Each row of a before or after table is a point. One or more steps were done to the points. Then noise was added and the rows were shuffled. The steps act on columns, c1 being the first. Name the steps. A step turns or swaps two columns, mirrors them in a line or flattens them onto one, adds a multiple of one to another, or multiplies or shifts one. Angles are multiples of 10 degrees, from the lower column toward the higher: turns from -170 to 170, lines from 10 to 170 but not 90. Use the fewest steps. Two steps may share a column if one is a turn and the other turns, adds or multiplies; they go together, in the order done. Otherwise the lowest column goes first.

Before (8 x 3):
-19; 1; -18
-47; 21; 18
-32; 38; -125
-26; 21; 15
10; 42; 18
-27; 45; -7
-43; -18; -91
95; 43; -30
After (8 x 3):
-47; -19; -43
2; 0; -30
-9; -43; 18
90; -39; -98
-29; -18; -23
90; -42; 93
53; 18; -94
-10; -45; -34
Steps: multiply c1 by 1.3; turn c1 and c3 by 60 degrees; multiply c2 by -1

Before (11 x 6):
31; -8; -33; 40; -14; -16
-17; 11; 53; -3; 64; -43
39; 45; -36; 34; -42; 5
46; -32; -57; 31; -10; -33
-41; -1; -32; 23; 28; 42
-10; 4; -71; 18; -33; 20
54; -20; -47; -4; -30; -16
-49; -25; 60; -26; 1; -35
-103; 7; 40; -4; 66; -81
-45; -25; 84; -38; 95; -51
20; 31; -83; -25; -14; 3
After (11 x 6):
-166; 6; 40; -5; 67; -80
49; -8; -30; 52; -14; -15
-71; -23; 83; -50; 96; -52
-79; -25; 59; -34; 1; -35
65; 44; -35; 43; -40; 6
73; -33; -56; 40; -10; -31
33; 31; -80; -33; -13; 2
-16; 4; -71; 24; -31; 22
84; -21; -49; -2; -33; -18
-65; -4; -29; 29; 30; 42
-27; 12; 54; -5; 63; -44
Steps: multiply c1 by 1.6; multiply c4 by 1.3

Before (9 x 11):
74; -38; 0; 51; -22; -25; -27; 26; -51; 14; 86
131; -3; 6; 69; -35; 29; 19; 22; -1; 23; 49
2; 38; -16; -64; -65; -45; 34; 5; 2; -53; -36
-39; -44; -39; 38; -57; 11; 30; -12; -74; -59; -37
165; -61; 23; 30; -7; -20; 42; -24; 6; 20; 92
-63; 1; 35; -38; -67; 21; 34; 15; -16; -69; 21
-52; 2; -74; 6; -66; -4; 52; -16; -4; -21; 13
77; 48; -18; -18; 33; 2; 24; -46; 18; -31; 31
-30; -13; 12; 27; -61; -32; -5; -20; 31; -43; -18
After (9 x 11):
172; -51; -21; 34; 0; -23; 32; -24; 6; -43; 66
133; -27; -23; 68; 10; 28; 11; 25; 4; 5; 32
-61; 48; -69; -41; 18; 24; 55; 16; -16; -18; 14
-34; 27; 5; 36; 24; 12; 52; -13; -70; -54; -27
71; -19; -12; 53; 9; -26; -30; 21; -49; -28; 53
-52; 3; 34; 7; 36; -6; 55; -14; -4; -3; 9
81; 34; 32; -19; -6; 2; 37; -48; 13; 40; 23
-26; 40; -40; 23; 17; -31; 10; -22; 27; -29; -12
-4; 46; -20; -60; 26; -45; 48; 6; 4; 28; -23
Steps: turn c7 and c10 by 20 degrees; turn c2 and c10 by 70 degrees; turn c3 and c5 by -150 degrees; multiply c5 by 0.4; multiply c11 by 0.7
